Every row gives one point. The points of each table are mixes of a few directions, plus a little noise. Count the directions of each table, and those that both share. Where both have some left over, give the other angles between the two spaces (their principal angles), to ten degrees, smallest first.

First (5 x 3):
.47, .23, -.01
-.57, -.74, -.22
.14, .44, .20
.34, -.16, -.20
-.37, .24, .23
Second (7 x 3):
.30, -.41, -.07
-.42, .39, .18
.40, .21, -.42
-.37, .78, -.02
-.04, -.40, .20
.24, -.74, .12
-.11, .18, .02
Directions: first 2, second 2, shared 1; angles 50

First (8 x 8):
-.04, .11, .61, -.44, .26, -.68, -.05, .47
-.03, .18, -.09, -.04, -.13, .10, .08, -.09
-.19, -.28, .38, -.35, -.26, -.65, -.02, -.03
-.09, -.02, -.53, .39, -.23, .58, .07, -.35
.94, -.27, -.14, .28, .72, .55, -.32, .02
-.13, -.34, -.21, .39, .23, .27, -.08, .10
-.25, .04, .06, -.08, -.20, -.19, .07, .00
-.24, .59, -.10, -.16, -.37, .05, .23, -.11
Second (8 x 8):
.38, .39, -.72, .04, -.03, .10, -.23, -.15
.01, -.13, .44, .57, -.13, -.60, .30, .24
-.02, -.05, .17, .19, -.04, -.19, .09, .10
-.33, -.32, .65, -.05, .03, -.09, .20, .12
.19, .29, -.65, -.34, .05, .44, -.32, -.23
-.05, -.11, .31, .29, -.04, -.32, .19, .13
-.01, .19, -.57, -.79, .19, .85, -.42, -.32
-.18, -.19, .41, .07, .01, -.15, .15, .10
Directions: first 4, second 2, shared 0; angles 40, 90

First (11 x 11):
.74, -.42, .07, .13, .51, -.18, .21, -.55, -.52, .25, .21
-.10, -.09, -.25, .03, .94, -.10, -.35, -.79, -.17, .50, .17
.07, .03, .05, -.29, -.26, .13, .55, .48, .10, -.35, .31
.17, -.10, .22, .43, -.34, .04, -.27, .12, .02, -.03, -.30
.37, -.09, .18, .05, -.41, -.11, .20, .15, -.18, -.13, -.18
-.25, .16, -.01, -.22, -.27, .20, .26, .51, .29, -.31, .20
-.32, .28, -.09, -.17, -.35, -.17, -.15, .04, .05, -.01, -.39
-.38, .16, -.15, -.34, .16, .26, .28, .35, .33, -.22, .47
.21, -.12, .06, .30, .08, -.19, -.34, -.40, -.24, .26, -.33
-.50, .22, -.18, -.14, .18, .09, -.20, .00, .25, .05, .06
-.01, .00, .10, .22, -.24, .02, -.20, .10, .06, -.02, -.22
Second (10 x 11):
.18, -.02, .17, -.01, -.19, .04, -.01, -.23, -.03, -.13, -.15
.23, -.14, .06, -.06, -.33, .02, .16, .04, .15, -.15, -.16
-.58, .13, -.43, -.42, .46, -.39, -.12, .21, .31, -.10, .11
.11, .12, .22, .09, -.15, .20, -.22, -.10, -.01, .00, -.22
.77, -.07, .12, .01, .25, .46, .38, .05, -.39, .28, .31
.05, -.29, .38, .35, -.29, -.33, -.12, -.30, -.10, -.40, -.11
-.70, .37, -.73, -.82, .59, -.27, .11, .15, .28, .19, .20
.44, .02, -.03, .21, .37, .43, -.04, .55, -.04, .32, .25
-.33, .07, .25, .38, -.23, -.09, -.29, -.36, -.19, -.02, -.17
-.17, -.17, .00, .28, -.49, -.07, .20, -.03, -.04, .02, -.07
Directions: first 4, second 6, shared 2; angles 40, 50

First (8 x 14):
-.06, .73, .14, .21, -.04, -.60, -.20, .22, .43, .42, .48, .81, -.26, -.16
-.24, -.06, .35, .46, .51, -.03, -.18, -.42, .10, -.12, -.16, -.01, -.27, -.44
-.07, -.08, .03, -.40, .45, .44, .75, -.06, -.13, -.91, -.44, -.23, -.07, .29
.09, -.30, -.16, -.27, -.09, .32, .22, .03, -.24, -.23, -.20, -.38, .21, .24
-.11, .23, .21, .33, .16, -.27, -.23, -.11, .21, .19, .14, .33, -.21, -.29
.14, .15, -.18, -.02, -.50, -.26, -.30, .27, .07, .55, .33, .20, .16, .07
.03, .04, -.07, -.25, .03, .12, .30, .09, -.05, -.27, -.07, -.02, .03, .20
.23, -.70, -.30, -.05, -.54, .29, -.36, -.03, -.40, .38, -.10, -.68, .45, .09
Second (9 x 14):
.01, -.51, .00, .02, .09, .35, -.01, -.25, -.28, -.21, -.31, -.52, .14, -.03
.12, .57, -.23, -.59, -.22, -.14, .59, .53, .15, -.19, .23, .47, .03, .49
-.04, -.19, .07, -.01, .18, .16, .11, -.14, -.09, -.24, -.20, -.18, -.02, -.02
.10, -.52, -.21, -.35, -.08, .50, .30, -.06, -.37, -.37, -.36, -.64, .27, .29
-.02, -.03, .07, .30, -.06, -.13, -.38, -.09, .05, .31, .10, .04, -.03, -.22
-.04, .24, .02, -.29, .26, .12, .56, .09, .04, -.55, -.14, .15, -.13, .23
-.17, .51, .24, .07, .39, -.26, .25, .02, .31, -.23, .08, .53, -.36, -.11
.16, .19, -.18, .10, -.59, -.40, -.48, .29, .11, .77, .44, .28, .17, -.01
-.12, -.31, .25, .80, .00, -.21, -.94, -.44, .06, .70, .10, -.10, -.07, -.64
Directions: first 3, second 3, shared 3
